Each point is reached from the start by the listed moves, each made once or not at all, plus a little noise. Is the number of moves made odd or even? Then give how often each move was made.
In the rows, 128 means zero.

Moves:
(1): [188 124 142]
(2): [139 191 113]
(3): [118 144 177]
Start: [118 134 117]
Points:
[118 137 117] -> even (0, 0, 0)
[117 212 150] -> even (0, 1, 1)
[168 144 180] -> even (1, 0, 1)
[130 195 103] -> odd (0, 1, 0)
[109 150 164] -> odd (0, 0, 1)

Moves:
(1): [175 130 140 130 126 123 131 135 130 127 133 128 133 133]
(2): [128 213 130 124 129 127 137 129 114 128 112 135 119 133]
(3): [123 132 177 132 138 125 133 125 135 138 124 134 120 135]
(4): [133 132 125 193 120 125 133 125 135 146 122 123 132 121]
(5): [123 124 120 127 186 123 123 123 129 120 130 130 140 116]
(6): [129 131 123 140 131 195 126 133 131 128 132 146 139 125]
(7): [137 126 127 123 126 130 173 123 130 132 123 131 115 117]
(8): [117 129 134 122 139 123 138 171 130 131 134 125 131 128]
(9): [133 135 112 111 136 122 130 132 186 128 144 131 127 128]
(10): [146 124 114 109 140 140 121 129 128 191 132 132 134 130]
(11): [123 136 133 138 123 117 134 119 122 126 175 127 128 133]
Start: [171 130 124 117 114 157 114 126 130 136 155 146 140 129]
Points:
[189 137 143  80 160 220 170 172 201 215 175 175 135 124] -> even (0, 0, 1, 0, 0, 1, 1, 1, 1, 1, 0)
[194 130 143 161 180 164 159 111 150 216 145 155 141 107] -> odd (0, 0, 1, 1, 1, 0, 1, 0, 0, 1, 0)
[233 234 163  88 135 143 128 124 180 205 207 164 132 157] -> even (1, 1, 1, 0, 0, 0, 0, 0, 1, 1, 1)
[237 229 177 175 134 206 180 162 132 230 191 175 141 133] -> odd (1, 1, 1, 1, 0, 1, 1, 1, 0, 1, 1)
[184 231 138 104 199 212 119 121 184 197 208 182 150 133] -> odd (0, 1, 1, 0, 1, 1, 0, 0, 1, 1, 1)
[229 216 132 123 113 219 170 131 122 136 145 173 135 122] -> even (1, 1, 0, 0, 0, 1, 1, 0, 0, 0, 0)
[165 232 150 105 182 135 130 116 180 140 201 162 137 139] -> odd (0, 1, 1, 0, 1, 0, 0, 0, 1, 0, 1)
